Each point is reached from the start by the listed moves, each made 0, 1 or 2 times, or once backwards (-1), plus a little noise. Is the number of moves made odd or even? Then give how often each move was made.

Moves:
(1): [ 1.26 -0.53]
(2): [0.62 1.62]
Start: [-0.18 -0.30]
Points:
[2.98 0.29] => odd (2, 1)
[ 1.71 -2.98] => odd (2, -1)

Moves:
(1): [ 1.31  0.26  0.17  0.11  0.43 -0.06  0.05 -0.21  0.02]
(2): [-0.30  2.20  0.22 -0.09 -0.37 -0.14 -0.10  0.42  0.43]
(3): [-0.24 -0.16  1.82  0.25  0.04  0.13  0.10  0.31 -0.24]
(4): [-0.10  0.06 -0.26  1.36 -0.05  0.22  0.06 -0.07  0.06]
(5): [-0.60  0.30 -0.10 -0.02  1.55 -0.14  0.00 -0.14  0.10]
(6): [-0.07  0.14 -0.07 -0.34  0.17  2.07  0.00  0.08  0.13]
(7): [-0.13 -0.05 -0.19 -0.09  0.17 -0.06  2.34  0.63 -0.37]
(8): [ 0.20 -0.45 -0.32 -0.02  0.24 -0.06 -0.58  2.37  0.53]
(9): [-0.29 -0.18  0.31 -0.03 -0.22 -0.08  0.36 -0.09  1.62]
Start: [ 1.12 -0.96  2.03 -0.72 -0.81  0.08 -0.17 -0.50  0.48]
Points:
[-1.16  2.56  4.17 -2.99 -1.42  3.75 -0.57  3.44  3.33] => odd (-1, 2, 1, -1, 0, 2, 0, 1, 1)
[ 0.36 -0.15  4.01 -0.69 -1.10 -0.25 -0.63  4.72  4.93] => even (0, 1, 1, 0, 0, 0, 0, 2, 2)
[ 2.41 -1.01  4.53 -1.19 -0.72 -2.14 -2.39 -1.03  0.40] => odd (1, 0, 1, -1, 0, -1, -1, 0, 0)
[ 3.34 -1.44  0.22 -1.75 -0.20 -2.56 -3.72  3.08  1.88] => odd (1, 0, -1, -1, 0, -1, -1, 2, 0)
[-1.05 -1.25 -1.27 -1.74  2.67  1.55  3.18  5.11  1.29] => odd (-1, 0, -1, 0, 2, 1, 2, 2, 0)
[-0.17  3.97  2.86 -0.43 -0.58 -2.26 -2.02 -2.90  1.05] => even (0, 2, 0, 0, 1, -1, -1, -1, 0)
